Rows are points. The window is the flat piece filled in between its corners: a triangle in 3 columns, a solid with four corners in 4, and so on. A path goes straight from each point to the next, and from the last back to the first. List the points from which the path goes on through the window.
In the rows, 128 means zero.

Window (4 x 4)
[[ 95 140 121 108]
 [161 172 130 153]
 [109  84 100 132]
 [ 97 106 132 130]]
Path:
(1): [108 134 121 149]
(2): [ 67 123 130 161]
(3): [121  58  96  91]
(4): [125  82 130 122]
(5): [102 110  88 139]
(6): [ 99 102  89 154]
(7): [132  98 123 132]
(8): [117 136 139 115]
(9): [115 156 124 156]
(10): [159 161 128 210]
(11): [140 175 139 103]
(12): [132  78 118 106]
(13): [ 66  91 101 126]
(14): [129 164 110 164]
(15): [176 121 148 134]
(16): [129 123 141 117]
Through the window after points: 4, 16

Window (6 x 6)
[[103 122  70 140 134 169]
 [157 123 137 137 154  98]
 [ 91 163  94 166 144 174]
 [140 112 151  91 174 100]
 [148 134 124  89 132 126]
 [137 108 169 130 140 116]]
Path:
(1): [158  84 133 151 150 164]
(2): [141 110 113 110 167 178]
(3): [105 142 114 177 122  90]
(4): [ 81 103  85 122 103 126]
(5): [154 129 139 135 162 134]
(6): [119 106 108 122 175 194]
(7): [100 165  61 150 104 124]
(8): [126 121 156 108 145 100]
(9): [149 110 109 131 187 165]
(10): [200 149 105  99 159 143]
(11): [114 128 129 144 135 118]
(12): [ 96 140  81 130 113 120]
(13): [136 117  91 134 167 191]
(14): [145 119 152 139 142 133]
(15): [ 80 122 130 112 145 111]
(16): [122 154 145 125 153  61]
Through the window after points: 4, 8, 14

Window (8 x 8)
[[133 120  92 132  87  88 114 125]
 [130 125 155 122 160  70 127 123]
 [158 129 171 175 150 149 173 130]
 [ 89  93 108  80  75 108  94 142]
 [ 93 161 112 101  87 100 100 144]
 [146 129 188 155 132  78 196 142]
 [180 137 147 120 147 126 192 137]
 [139 120 105 103  73 116  71 185]]
Path:
(1): [164 143 150 131 126 116 122 103]
(2): [126 116 149 137 137 112 168 141]
(3): [136 128 137 133 128 103 145 163]
(4): [157 136 147 125 116  94 135 120]
(5): [175 123 137 101  89  89 112 123]
(6): [ 75 125  93 140 118  89 129 163]
(7): [107 119 144 103 138  91 163 176]
(8): [161 153 160 168 107 135 131 102]
(9): [192 167 171 129  98 111 168 129]
(10): [127  95 111 115 178 115 168 144]
(11): [136 134 125 119 139  96 134 169]
(12): [144 123 160 114 117 108 136 116]
Through the window after points: 9

Window (9 x 9)
[[159 138 158 161 211 134 127 104 110]
 [150 127  59  93  91 162 108 118 111]
 [111 118 122 153 183 138 138  99 157]
 [112 156 117 180  85 169 168 154 140]
 [127 162 165 127 179 116 146  63 141]
 [102 105 150 129 155 168 130 113  91]
 [127 108 145 103 161 105 145 129 124]
 [104 144  92 144  45 129  77 140 112]
 [137 122 183 130 195 182 119 133 147]]
Path:
(1): [ 88 132  89 106 143 146 130 151 114]
(2): [117 151 131 141 157 146 139 132 132]
(3): [130 118 160 133 131 157 108 104 129]
(4): [121 125 142 158 122 165 144 124 144]
(5): [116 158 121 147 138 152 147 141 107]
(6): [ 93 130  96 139 190 137 135 138 127]
(7): [147 111 169 114 158 145 119  95 114]
(8): [194 124 104 141  85 163 109  73 133]
Through the window after points: 2, 4, 8

Window (11 x 11)
[[120 129 113  84 157 195 100 142 122  83 146]
 [130 163 161 118 172 150 165 118 132 203  72]
 [109 129 139 152 149 139  87 112 170  88 162]
 [150  87 143 177 184 148 122  86 202 106 110]
 [124 151 129  77  54 181 146 182 129  93 118]
 [ 96 126 123 115 158  92  91 128  87  89 122]
 [165 121 102 119 137 144 187 198 142 115 162]
 [142 104 121  87 142  89 114 155 130 139 143]
 [205 136 141 168 106 116 140 139 145 155 116]
 [138 145  86 156 111 114 140  94 132 142 120]
 [113 107 154 131  81 175 117 156 121 145 116]]
Path:
(1): [157 112 146 103 115 111 185 114 101  88 128]
(2): [145 111 156 136 132 102 145 115  86 115 165]
(3): [121 133 115 131 156 145 105 137 162 122 120]
(4): [130 131  67 101 106 138 129 150 146 152  68]
(5): [152 141 213 165 101 145 148 135 138  85 193]
(6): [165 121 153 141 116 117 137 114 146 120 148]
(7): [133 120 104 130 130 130 102 151 140 114 133]
(8): [117 140 101  94 134 145  93 172 153 129 140]
(9): [138 113 135 108 154 162 127 118 115  96 135]
(10): [147 119 140 120 139 147 137 125 139 119 140]
(11): [128 147 100 147 129 181 116 170 191 128 100]
(12): [129 115 116 144 160 162  94 159 181 147 131]
Through the window after points: 8, 12

Window (12 x 12)
[[162 129 144 152 148 162 175 149  53 156 112 110]
 [144 151  63 153 124 185 107 166 119 116 141 140]
 [158 125 102 131 138 153 123  85 100 164 109  69]
 [ 84 111 120 113 129 140 124 131 123 125 148 137]
 [166  80  94 158 155 147 148 158 106 145 136 127]
 [153 118 170 175 167  92 164  80 180 188 107 140]
 [153 129 128  76 184 139 144 126 110 123 166 124]
 [148 142 135 141 144 108 107 160 175 145 141 117]
 [117 142 102 124  79 109  99  99  65 138 139 154]
 [135 145 125 169 173  86 117  93 121 147 138 110]
 [129  95 104 132 141  95 179 104 187 121  95 115]
 [180  98 153 143 200 138 134 131 123 120 103 119]]
Path:
(1): [168 119 154 188 146 123 155 127 162 158 197 115]
(2): [132 121 124 125 165 108 136  96 134 160  57 144]
(3): [148 147 117  96 132 109  97 118  92 200 124 120]
(4): [162  83 137 191 203 184 180 121 135  56 145 109]
(5): [154 103 132 144 129 130 128 108 136 135 160 124]
(6): [128 150 111 134 185 120 164 132 136 154  81 131]
(7): [ 95 134  99 118 149 106 121 117 142 196 114 122]
(8): [162 129 124 144 116 131 120 112  99 121 135 122]
(9): [142 121 179 196 149 152 148 128 128 129 137 113]
(10): [160 123 120 132 172 116 146 125 130 161 114 119]
(11): [118 113  99 131 146 121 111 152  99 186 109 113]
(12): [159 117 128 143 144 138 154  98 139 117 141 125]
(13): [148 132 151 141 132 129 122 129 111  72 154 100]
(14): [110  95  74 133 158 131 139 132 128 215 118 159]
(15): [141 140  96 161 152 105 133 116 134 187  67 135]
(16): [148 103 140 145 145 142 135 123 121 118 164 106]
Through the window after points: 1, 5, 7, 11, 13
